Each wall is flat, endless, passes through zero and stands at right angles to its row. A trip goes straight from one point to another. List the walls that it crosses, first one first.

Walls:
(1): -12  -22  26
(2): 10  14  -4
(3): -84  61  -67
(4): -62  51  55
(5): 12  -48  7
Trips:
-35  47  -89 to 48  50  -7 => 3
18  -59  -28 to -7  -47  39 => 4
-41  9  46 to 74  57  41 => 3, 2, 1
-65  51  -5 to -40  -10  14 => 2, 1, 5
-17  30  22 to 49  25  73 => 3

Walls:
(1): 23  -7  21  -43  10  39  -2  20  5  4  -87  1
(2): -26  -17  -44  7  -43  29  8  -4  14  -20  19  -15
(3): -19  -31  -32  32  81  -9  14  32  14  8  8  2
(4): 56  -43  61  -14  -45  39  -51  15  -29  -20  39  -38
(5): -6  1  -45  -43  -34  -18  -2  -3  17  -31  60  22
(6): -50  61  18  0  -15  -51  -20  14  -4  -21  24  -16
Trips:
12  -16  -5  -20  -17  25  11  -1  46  67  -44  -10 to -7  3  -14  3  -16  44  34  -15  -10  -50  -32  -15 => none
-6  -21  -28  17  18  27  -8  -56  -64  4  4  -7 to 22  2  -36  52  42  -19  -4  -62  -45  6  -9  -10 => 4, 2
-47  -11  -36  -28  62  19  -18  5  33  -60  34  1 to -44  -59  -10  5  34  46  62  12  -36  53  23  8 => 6, 5
32  16  86  -35  28  21  1  -55  -66  83  -12  12 to 33  -18  44  -9  13  -37  43  -48  -38  11  -40  17 => 4
-11  -26  -69  11  44  -25  -13  27  23  40  -10  -13 to 0  9  -68  15  59  32  -19  16  31  -7  30  36 => 5

Walls:
(1): -41  -13  -10  8  6  20  3  18  25  24  -19  -30  13  39  -10  19  -10  -35  8  21  -30  -8  43  21  -64  -62  39  -42  32  -16  48  58  -11  31  2  4  -30  -19  13  -4  16  16  12  -41  -25  50  -14  -29
(2): -53  25  -2  24  -11  19  -6  45  2  -47  44  -51  4  11  -28  -13  47  -11  -44  -37  26  2  -13  64  16  -12  3  -15  15  -17  -52  38  5  33  36  -15  -2  39  41  -19  -48  7  16  -4  -49  -2  8  10
(3): 42  27  40  35  1  9  8  -33  6  27  -1  -3  52  -1  2  -6  0  -34  -20  22  12  -4  -9  3  0  -49  -28  11  12  -44  -20  6  -42  -26  57  -9  -65  0  14  11  -31  35  20  38  -24  -6  13  13
(4): 21  11  10  -50  -46  -25  -48  19  38  -50  31  1  -16  1  -11  29  1  6  -11  66  11  -22  28  -18  13  -10  11  23  18  -25  22  -21  9  7  8  -9  27  28  11  16  -4  -57  -47  -4  -62  -16  -49  18
(5): 24  -1  47  13  6  23  -1  12  -14  10  -36  7  30  -9  -36  38  20  -46  27  44  -44  45  16  -18  43  16  -61  43  -35  -37  -6  -4  -65  -68  -24  25  -12  57  -61  52  16  -21  -5  5  14  20  -5  -18
(6): -11  15  -49  10  -32  10  3  16  -1  -11  15  -21  66  -20  -16  16  13  20  18  -48  23  -46  -25  42  -29  12  39  17  56  -3  -34  5  -23  1  -6  -7  -14  20  -8  23  -36  49  -17  34  69  -15  -57  -33
(7): -15  19  -3  -8  -33  0  -13  15  -42  0  -5  11  -46  13  -23  10  -40  56  19  7  2  -18  -18  0  12  -3  -33  33  25  -16  -42  48  11  37  14  -6  -55  28  -4  42  0  30  -53  -47  41  41  2  -43
Trips:
-66  -45  -67  -12  17  -11  -22  -19  35  -19  -30  -21  18  24  -72  27  -2  28  -88  -44  17  38  64  -32  15  -30  -31  67  -16  -33  -49  -47  -25  -16  -33  12  -27  16  -21  -9  26  47  14  59  -5  -45  22  23 to 5  -25  -10  51  -48  28  -7  28  28  42  -19  17  25  41  60  -17  8  2  -18  -16  -25  -6  -43  -29  -38  -2  -19  24  -1  17  0  7  22  31  10  -30  15  -6  -4  -29  -28  -33  -16  -2  54  -29  -21  34 => 5, 2, 3
35  18  12  39  -81  -28  39  -46  17  7  -40  -10  -13  16  -20  16  21  -1  -5  8  -7  32  -11  13  -17  -13  60  -27  27  -61  -43  4  30  19  -4  24  -9  31  12  20  -5  40  -34  -14  -11  19  45  -31 to 1  -46  -42  7  37  50  16  -27  10  31  33  -26  -3  12  -33  -43  -10  3  -87  -16  74  6  26  -7  -11  -7  12  3  0  -31  -8  9  21  36  10  5  2  35  -2  50  -20  39  -30  17  -7  -3  -6  -2 => none
-30  18  12  49  56  5  3  0  29  29  -32  34  42  -54  -50  -12  -20  -12  -41  2  11  -22  15  -61  -29  22  69  35  31  -26  -5  25  28  4  25  25  6  26  -21  -65  -49  -27  -14  -24  21  -18  -12  -32 to 34  25  -26  -6  -63  18  6  -24  -1  -14  -31  -24  -30  -18  -26  -43  14  33  -22  20  44  42  -63  -20  42  -7  15  17  -46  -9  -31  -78  -50  -12  26  -16  -5  -57  -95  3  15  17  -29  -26  -10  -48  -8  -26 => 2, 1, 5, 4, 7

Walls:
(1): -51  -29  16  -14  9  -7  -2  29  57  -3  25  -1  0  47  -15  16  -1  16  -10  38  8  -23  -7  -12  -9  -15  -18  22  -22  12  29  48  15  12  38  29  13  -61  -20  -27  16  38  2  -29  22  11  -45  35
(2): 37  14  17  -4  18  8  36  -15  -17  15  37  11  14  42  -59  -27  13  49  22  -4  20  9  22  -20  64  -39  -23  16  15  13  -61  11  17  -17  35  15  13  -26  -33  7  -26  -26  -18  -24  9  -32  11  2
(3): -9  -18  51  -9  16  -49  5  2  -5  -20  6  6  -12  -10  33  9  19  5  -23  21  4  16  29  12  -5  -4  -21  0  -4  -13  -15  -30  5  4  49  37  49  -9  10  -23  16  -15  31  2  8  1  -18  57
(4): -23  -10  -18  14  30  -18  -14  29  1  25  27  -4  -28  -18  6  -2  -12  -14  55  7  -11  3  -58  21  -47  3  18  22  -10  -3  24  22  14  19  53  21  -10  17  13  26  30  -12  -56  -36  24  -18  -1  17
(5): -8  8  33  14  -37  29  11  -9  -22  -19  -14  16  -21  5  14  -25  -4  24  -27  -20  1  12  2  16  -22  -8  -20  -35  6  -17  16  1  -48  33  3  -25  -32  -38  10  -15  28  -27  -22  -23  -12  3  -29  -6
(6): 13  0  -3  -30  -2  -22  -28  12  22  -23  -31  -15  -44  -10  10  -29  1  1  5  -6  0  -28  -3  -6  -9  -3  -1  -17  20  4  46  -7  34  -3  -33  -31  23  -10  43  -25  32  15  -4  -38  -37  24  23  26
(7): 7  -34  -4  -19  3  21  22  -36  -21  -24  -22  -6  -36  37  -8  -21  21  -7  -7  -42  -60  18  -2  -9  8  23  10  -28  -8  -12  20  -4  -52  12  6  -27  -3  -28  -1  26  -23  -20  -13  14  11  46  17  14
Trips:
-23  -16  2  -3  -35  45  17  7  36  18  33  -16  5  -30  2  22  -15  -1  4  -30  14  2  -16  -5  4  -12  13  -15  -17  53  -16  23  35  -1  -29  22  -2  -5  -50  -18  -8  -27  -5  0  31  -25  15  11 to -13  -16  37  -43  -13  -23  -10  10  4  22  -48  -1  8  12  14  12  23  -31  -17  3  -8  -60  -21  18  23  36  -6  1  -27  -11  -13  -28  44  6  -31  8  12  18  28  5  -29  19  -42  20  0  -17  -5  0 => 2, 4, 6, 3, 1
-28  12  13  66  10  24  34  4  16  -20  -1  -1  -18  49  1  3  -29  11  36  20  -42  -46  -30  -27  -21  23  3  -19  3  12  -18  -5  39  -2  2  -14  -3  -47  41  43  12  60  0  -29  29  -6  -11  13 to 9  19  14  45  -17  22  52  6  -42  11  12  13  28  34  10  8  -39  15  24  -27  21  56  1  22  -6  31  -28  -46  39  17  27  41  15  6  -32  3  3  13  -17  -6  -31  41  7  -6  95  9  3  -22 => 2, 6, 4, 1
26  13  -36  -9  28  65  0  15  -26  -8  15  -7  -1  -7  -34  11  6  9  26  10  -2  -5  29  33  14  -12  -37  -20  4  23  48  3  -12  40  7  14  -1  15  36  25  11  49  -39  -31  -7  2  -5  45 to 0  17  46  -16  -49  -15  22  2  -44  0  0  38  -11  -5  18  31  -22  9  -49  45  -10  31  4  -19  -10  -33  29  1  31  11  1  -2  36  10  31  24  -13  34  0  -2  -31  1  1  6  -14  -27  16  0 => 7, 3, 1, 6, 4

Walls:
(1): 40  29  26  -13  -9  6  -2  8  58  14  40  1  -23  35  21  -42  32  -24  -16  -42  -15  -31  -5  2  4  18  -25  19  -5  15  26  59  -43  32  21  17  -33  -37  11  -47  -10  -43  -10  -46  -24  -18  -16  -17
(2): 12  -11  19  66  -71  -2  24  -34  -14  3  -14  -22  -32  12  -16  6  10  -27  -22  -24  8  24  31  -10  -34  -8  -95  -8  -24  -41  -27  -8  -25  23  -44  -32  -30  -13  -22  14  47  2  23  19  13  -18  29  -9
(3): -4  -16  15  3  -49  2  -25  -61  -8  34  -41  -52  -11  10  15  -14  6  43  7  -28  -15  36  -6  31  -37  52  -15  25  -36  -34  10  54  -41  21  -17  7  -16  -17  -11  33  -1  43  27  -1  27  2  -12  -10
(4): -4  44  1  20  11  -11  25  21  -3  32  31  34  -35  -4  -13  35  -13  16  17  -17  -40  10  -12  5  50  31  22  36  -12  33  37  3  13  35  2  -31  -9  -44  5  -22  -13  -32  -35  28  -83  14  8  47
(5): 9  42  30  2  -41  -24  17  20  1  -68  -32  -5  -16  -45  29  12  -7  -11  12  -34  27  -44  5  -1  -7  -16  -8  9  -31  -35  9  -28  21  -43  -14  21  -39  -37  10  -10  -9  34  8  31  -9  7  -40  -16
(6): 20  -17  16  -16  40  6  34  44  33  -9  21  13  6  -9  21  -10  -35  24  -47  -7  -2  -20  35  8  37  28  14  -15  77  -21  49  25  -29  -87  5  36  64  -34  43  -1  7  -59  1  -13  -26  -23  -10  12
Trips:
-19  -20  -27  29  -29  23  -15  -4  23  40  -25  55  33  9  45  2  44  11  -26  35  -16  9  11  -23  -9  7  65  0  -24  -9  49  -37  -3  18  49  22  1  42  19  24  -24  19  -30  57  20  23  -48  25 to -7  -47  -23  -12  -22  7  -6  -21  -12  15  -44  -6  19  -68  36  23  -7  -34  16  17  -5  0  7  14  11  -28  10  6  43  -36  2  23  -23  -12  -35  -31  39  42  -27  -8  50  -5  -2  -8  9  -45  4  -17 => 4, 6, 2
23  -13  -16  -1  -67  13  -12  -3  -52  -8  4  14  -3  1  -4  11  -12  -2  53  -45  -7  3  16  -14  0  4  -22  7  19  9  38  -24  -21  11  -18  46  -3  14  -30  -2  -12  -41  0  -24  62  -4  -3  42 to -6  29  26  18  -14  44  6  13  23  4  56  -6  28  -36  20  14  22  29  -25  -90  21  11  -17  0  12  -31  72  -18  25  -32  -25  -28  -19  -39  -34  -33  7  1  11  -47  -13  -23  19  12  -8  2  -22  -3 => 6, 3, 4, 2
-60  -2  -7  -35  0  11  -44  44  -18  -7  5  3  -18  0  2  -39  -14  -15  4  -14  16  -9  -39  -22  5  34  1  16  17  45  33  -40  5  7  -46  40  -16  -44  1  -12  39  7  19  21  0  4  -5  -20 to -18  -40  -20  30  33  -32  -68  -37  -50  -23  -3  -7  -21  12  -14  30  -35  33  -26  23  -29  30  -3  -9  -11  43  3  -23  10  -4  -5  -12  -3  3  31  32  -14  -12  57  41  -8  -7  10  -22  -34  -28  27  -27 => 1, 3, 5, 4

Walls:
(1): -3  -84  8  -6  -6  2  -19  -18  32  14  -3  -32  44  -33  30  8  -27  1  2  47  11  23  -14  44  -41  -14  34  -42  6  -41  -2  -15  -21  63  -15  22  49  31  19  15  3  10  37  -29  1  2  -4  -11
(2): -12  22  25  63  -3  -41  28  9  -20  -9  -63  14  -21  -5  -10  40  20  -69  15  -56  20  20  -20  -16  16  7  16  -4  11  53  8  -8  -9  8  1  5  33  3  -30  57  -13  3  21  -29  -47  49  -7  37
(3): 68  6  49  -9  3  11  22  13  0  16  -3  13  0  -43  -28  -33  34  84  33  50  28  -7  -61  -49  -22  13  -45  -20  -32  -9  -40  30  20  25  2  44  -12  31  -54  -2  17  -10  46  -1  45  13  20  -41
(4): 57  32  -28  -44  -55  26  -22  28  -19  -43  23  11  -3  77  -14  0  11  -60  -38  -27  -39  1  -49  -7  -18  18  34  -14  -3  14  50  -26  -5  68  -5  1  -18  -2  -23  -14  -54  5  -21  -37  -39  -14  8  -13
(5): -49  32  14  8  -54  -3  25  49  13  -13  19  -32  62  26  -14  -11  -59  -36  20  20  -66  21  32  12  -14  -8  -12  21  22  35  38  -24  4  29  -2  15  -16  15  -40  -50  64  3  22  76  -20  -63  -24  41
(6): 40  9  15  -25  -85  13  -34  -35  -11  21  17  -41  -33  19  19  -51  -7  0  -12  -62  0  41  20  -28  -30  -29  -12  13  38  -23  -8  15  -28  -6  49  -17  2  35  6  17  -28  3  9  16  -8  -3  15  26
Trips:
26  -15  -2  -11  -6  28  95  -26  33  22  -11  6  -15  32  30  -8  35  33  15  -27  -40  21  25  63  8  -2  36  23  -11  3  9  -14  -12  10  -10  -3  -3  -60  5  -24  -22  7  -31  19  6  -16  45  -46 to 28  33  -28  1  9  -12  -20  0  18  32  65  -14  -16  22  1  -11  1  -17  11  -52  19  17  -5  29  -10  9  -8  -26  76  74  5  -39  -19  -44  -25  -11  -48  -11  58  49  -20  10  15  -43  -24  -1  40  -28 => 6, 2
-5  61  -27  12  8  27  51  39  -64  14  28  -15  -9  23  -57  -10  56  -36  54  7  7  -34  7  6  26  -43  50  9  -47  23  21  0  10  -35  39  9  56  25  16  45  20  6  -34  14  48  -38  49  25 to 17  17  11  -22  -38  -14  26  6  17  26  16  8  19  -32  32  -41  -33  -73  17  6  39  -6  -30  27  15  27  -31  46  -66  -15  -32  9  46  -10  -14  -11  17  1  -9  57  11  -13  40  67  -25  -2  -50  -31 => 4, 3, 6, 1
-36  18  -32  22  21  -16  69  -34  -37  31  36  10  18  9  6  -47  12  1  15  -13  25  41  12  -27  38  54  -36  -25  -18  73  -57  -19  15  -46  -29  -4  13  6  -55  4  34  -39  -14  -21  -8  8  13  11 to 1  1  26  -12  1  1  -18  -15  42  -26  -4  -45  20  44  -25  0  -7  15  63  -10  33  29  -12  -35  26  28  23  17  -24  -41  7  -50  46  -2  29  42  66  -41  31  -45  -16  -19  38  -8  -15  15  -32  -42 => 5, 1, 2, 4

Walls:
(1): -35  -17  15  2  -23  19  -12  2  4  -20  24  -48  26  -5  7  -10  -32  9  10  31  23  -8  -8  7  14  -52  -24  -1  -48  17  30  12  9  42  -3  -16  14  11  -41  20  11  -35  7  -7  -35  52  -10  9
(2): 10  0  25  -9  4  -18  51  -10  -4  -3  -20  0  7  7  -48  -22  -2  -19  -18  -17  -21  -66  -39  -27  14  -2  6  -5  -22  -27  -40  0  13  21  -30  26  23  -52  -35  -26  1  6  7  -13  -4  -10  28  -6
(3): 32  -16  21  -26  19  8  18  20  9  20  18  0  -10  10  -6  -24  17  -22  -24  -12  -14  5  -17  -7  -1  23  17  12  13  -12  65  25  -39  -36  10  31  32  -1  24  42  -10  -30  38  36  2  8  0  30
(4): -19  13  -2  7  -41  -45  27  55  6  -2  -5  -39  9  9  -7  19  -24  -15  9  0  -30  -31  -23  -13  -20  4  12  -67  39  47  26  -2  -12  -13  -14  -25  15  22  43  -7  2  -2  6  -20  -12  29  -20  -12
(5): -10  4  -13  7  57  2  -54  -22  36  -5  -41  4  -9  -53  -16  25  -36  -16  -51  -30  -28  19  -39  17  -17  -8  2  18  19  14  27  -37  48  17  -26  -2  47  29  13  12  -61  37  30  27  4  19  -39  -8
(6): 28  30  -17  15  30  18  35  5  29  14  37  -2  29  11  23  11  -8  -15  -2  7  4  -23  18  0  3  -8  -51  -30  5  2  -24  18  43  -7  1  -3  -6  9  -2  -35  -8  -13  11  -23  35  25  7  -10
(7): -15  -3  -27  22  -25  -28  -4  -20  0  -95  -31  -2  -5  33  -20  -6  -12  38  -7  -8  -37  37  33  8  -19  -17  23  -10  -17  17  10  -4  -39  17  -19  12  1  -2  -13  5  -8  -21  34  66  -13  31  -6  13
(8): 21  -41  11  -18  -30  -29  0  10  -2  -23  -32  7  39  -26  12  58  -54  38  -51  11  1  1  -23  15  -1  4  -12  46  -5  8  2  -43  -44  -42  34  1  7  8  -1  -38  19  15  26  -11  -45  -31  -1  2
(9): 6  15  -48  6  -9  -26  4  4  41  -11  5  0  -13  7  7  -2  -14  -17  -18  21  7  -22  19  29  11  -38  23  36  -2  -5  -25  9  -13  5  -32  30  -1  13  -27  -12  -5  14  34  5  -16  -3  -37  11
(10): 3  -17  -32  -34  32  -29  34  19  27  -22  -42  -8  -2  -29  32  26  -3  -17  16  -31  -12  4  18  -20  -2  -4  32  10  -15  9  -3  -40  13  -43  -3  19  -3  -14  -25  -54  -21  7  28  7  10  7  -10  3
Trips:
-19  -7  16  20  12  -27  3  -5  -16  -5  -32  -9  -2  11  -20  11  -1  6  -19  17  -1  -1  -13  1  25  33  21  -35  4  -13  -24  -1  -5  -10  34  -33  -26  28  -1  -23  7  15  0  -1  -6  -19  -2  -15 to -5  30  49  7  -6  17  9  33  16  8  8  -21  -16  -11  51  26  -2  -26  21  22  -4  -10  -5  -14  -18  0  -40  13  -33  -29  63  13  -23  15  12  38  -19  31  46  -25  35  12  2  -8  -12  -55  24  6 => 2, 3, 6, 1
54  -13  6  -14  15  -19  41  27  5  -12  21  -43  -15  -21  -6  34  -14  -13  21  37  -45  -20  -11  36  -20  -5  2  -24  22  -23  -5  -17  0  49  -10  -1  -14  -63  -18  -26  -3  44  -6  5  -19  -10  0  9 to -9  -52  -8  44  1  20  -33  -42  -20  -25  -54  -11  -16  19  17  19  9  -19  1  25  -8  -7  51  -32  19  -11  -15  6  -13  0  -27  4  -1  -36  -17  -22  -7  -48  3  29  -12  34  45  -54  33  -34  -55  -18 => 5, 7, 4, 6, 2
-18  36  10  -16  19  49  -25  -19  16  -11  -9  11  48  -27  -37  -2  -50  7  -12  -1  1  4  7  54  -5  -2  9  -12  -3  48  16  -14  10  25  -30  28  0  59  11  -3  -35  22  -9  -21  17  -7  -7  10 to 11  49  -12  -29  -16  -8  -1  -5  -3  21  -7  10  -19  -25  21  -12  -19  -32  29  23  -23  -11  -1  37  -5  7  -34  -31  -34  -38  13  -6  -8  24  33  29  -15  -10  10  -46  -6  28  24  -26  5  -14  -41  -13 => 7, 10, 1, 2, 5
-31  10  -59  -26  -26  -13  -18  -1  8  -10  36  13  -19  10  35  -15  -5  -32  -23  -28  33  -15  -6  -43  -50  -15  -25  24  -29  -25  9  -2  -24  -1  21  -2  -9  38  -23  -37  12  18  77  20  -12  -12  12  -51 to -11  9  8  -11  18  -35  7  -8  -24  28  -21  8  -16  7  -4  27  -16  14  -21  -2  2  -20  25  54  -28  32  -1  -6  -8  -22  -29  13  -4  7  -11  29  10  27  -10  -11  -12  24  -3  44  -27  3  -16  56 => 1, 3, 6, 2
